Each row is a point. Two turns around zero, p and q, are shown by what they do to some points. Where does a point land after both, in the order given? Backwards means that the second turn is done in reverse. Each puzzle has new turns, and all numbers are rounded.

Turn p:
[ 16 -11  -3] -> [ 15 -12  -4]
[-30 -22 -40] -> [-37 -39   9]
[-24 -24 -28] -> [-26 -33  13]
[ 3 40 28] -> [  3  47 -12]
[-14  14  41] -> [ 4 40 21]
[50  3  3] -> [ 42  -2 -28]
Turn q:
[-35  -6   1] -> [-18  -2  31]
[-34   9  41] -> [17 17 49]
[13 17 24] -> [27 17 -1]
[ 33 -30 -24] -> [ -2 -36 -36]
[ 29 -31 -19] -> [  0 -36 -30]
[ -5  41 -22] -> [-22  39 -13]
Where do these land?
q, then p: [11 12  3] -> [ -1   0 -17]
p, then q: [ 33  26 -24] -> [-36  -8 -31]
p, then q: [ -7 -52  -7] -> [ 32 -38  17]
p, then q backwards: [-29  10 -33] -> [-14 -10 -42]
q, then p backwards: [-33 -17  19] -> [-22 -33  14]
q, then p: [25 21 43] -> [ 33   8 -42]

Turn p:
[  8 -29 -36  -8] -> [ 19 -25  13 -33]
[  3 -11  -2 -24] -> [ 15  10  -4 -19]
[20  7 52 34] -> [ 7 16 11 62]
[-27  26 -34  -9] -> [-35 -14 -21 -28]
[19 25 34 16] -> [  1  10 -14  46]
[-23 -17 -14  -8] -> [ -9   2  15 -27]
Turn q:
[ 5 -3 28 31] -> [ 33 -10  12  22]
[ 10  20 -36 -11] -> [-26  33 -11  -2]
[ -3 -15 -24  -2] -> [-20  -5 -18   6]
[-41  -3  53  11] -> [ 21 -43  48  -2]
[ 28   1 -21 -28] -> [ -8  24 -30 -22]
Where do these land?
p, then q: [43 -6 -8  6] -> [ 19   2 -38  14]
p, then q backwards: [-18 -23  22  76] -> [-64  27  -1  47]
p, then q: [-12  15  15 -29] -> [-23  27  12  -4]
p, then q backwards: [ 11  -5   0 -13] -> [14 -1 10 -2]
p, then q: [-22  -9  -7 -22] -> [-10   7  10 -29]
p, then q: [ -2  27 -22 -18] -> [-36  -1 -16  -6]

Turn p:
[  8  27  38 -31] -> [-35 -13 -37  20]
[-30 -37 -23  28] -> [35 -1 49  2]
[-45  -1   0   0] -> [23 -6 10 37]
[ 30   2 -37  11] -> [ 15  21  -4 -41]
[27 17 22 37] -> [-38  35  10  -7]
[  9  -8  -1 -45] -> [  3 -36 -27 -10]
Turn q:
[ 23  17  67 -18] -> [-49 -54  13  -7]
[ 11  34 -12   4] -> [ 21 -21   3  24]
[-30 -21 -15  -9] -> [  6  35  14 -15]
[  2 -36  -9 -22] -> [  4  15  -6 -40]
[ -6   5 -31  45] -> [ 19  26 -25  37]
Where do these land?
q, then p: [  5  -6   8 -51] -> [-16 -48 -14   3]
q, then p backwards: [ 34 -34  27  27] -> [ 36  30  22 -33]
q, then p: [-25  26 -56  39] -> [-30  65   0 -29]
q, then p backwards: [10 14 15 -8] -> [ -2 -18  12 -11]
q, then p backwards: [-24   0   5  -7] -> [ 0 -6  5 24]

Turn p:
[-23  32  -1  25 -27 -38] -> [ -8  25 -20  -9 -25 -51]
[-31 -16   1 -38 -35  44] -> [ 16 -14 -59 -12   5  42]
[-10 -24 -14  -2  -5 -36] -> [-20 -17 -13  24   8 -26]
[-28 -20   8   6   6   9] -> [ -5 -25 -11 -22  13  -2]
[  7  42  12  36  44 -31] -> [ 13  19  54 -16  -5 -49]
[ 21  10  34 -36 -30  22] -> [ 27  -3 -13   9 -42  40]
[ 38 -28 -29 -18  31  -3] -> [-9 -7 30 43 33 20]
[-11  30  -8 -21 -14  32] -> [ 30  26 -24 -12   2  21]
[ 37 -27  -3  48  31   3] -> [-45  -4  56  -7  12   7]
Turn q:
[-36 -30 -24   0  34  -5] -> [ -2  10 -41 -46  -6  -1]
[-24 -15  30  23  15   7] -> [-21 -27  -6 -22 -10  26]
[ 41 -31 -16 -15  14 -15] -> [ 46 -11   3 -16  10 -31]
[ 16  -1  -2 -35  37  -7] -> [ 25  13   8 -27  36  -2]
[-24 -14  25   5  -3 -22] -> [-32 -17   6 -22  -5  -7]
[ 18  32  -1 -13 -61  34] -> [  4  28  39  58 -27   7]
[-29   3  -7  13  15 -30] -> [-30  -2 -28 -14  13 -12]
[ 39  57  -4  21 -52  37] -> [ 10   7  21  91 -11  20]
Where do these land?
q, then p: [18  1 65 17 -7 11] -> [-15 -54   0 -30  -9  30]
p, then q: [ -3 -24   0  -1  38 -15] -> [  0 -32   0 -35   5   0]
p, then q: [-15  -1 -16 -10 -16  28] -> [ 22  26 -17   4   4  11]
q, then p: [ 15   8 -52   0  -3   8] -> [-16  45  20  15  -2 -12]
p, then q backwards: [-28  36 -62  15 -13  13] -> [-24  28 -49 -37  31 -20]
p, then q backwards: [  7 -38  28  24 -27 -43] -> [-23 -17  18  40 -45 -25]
p, then q backwards: [  6  18  36 -45  29  -3] -> [ 56 -24   1   2  -3  29]
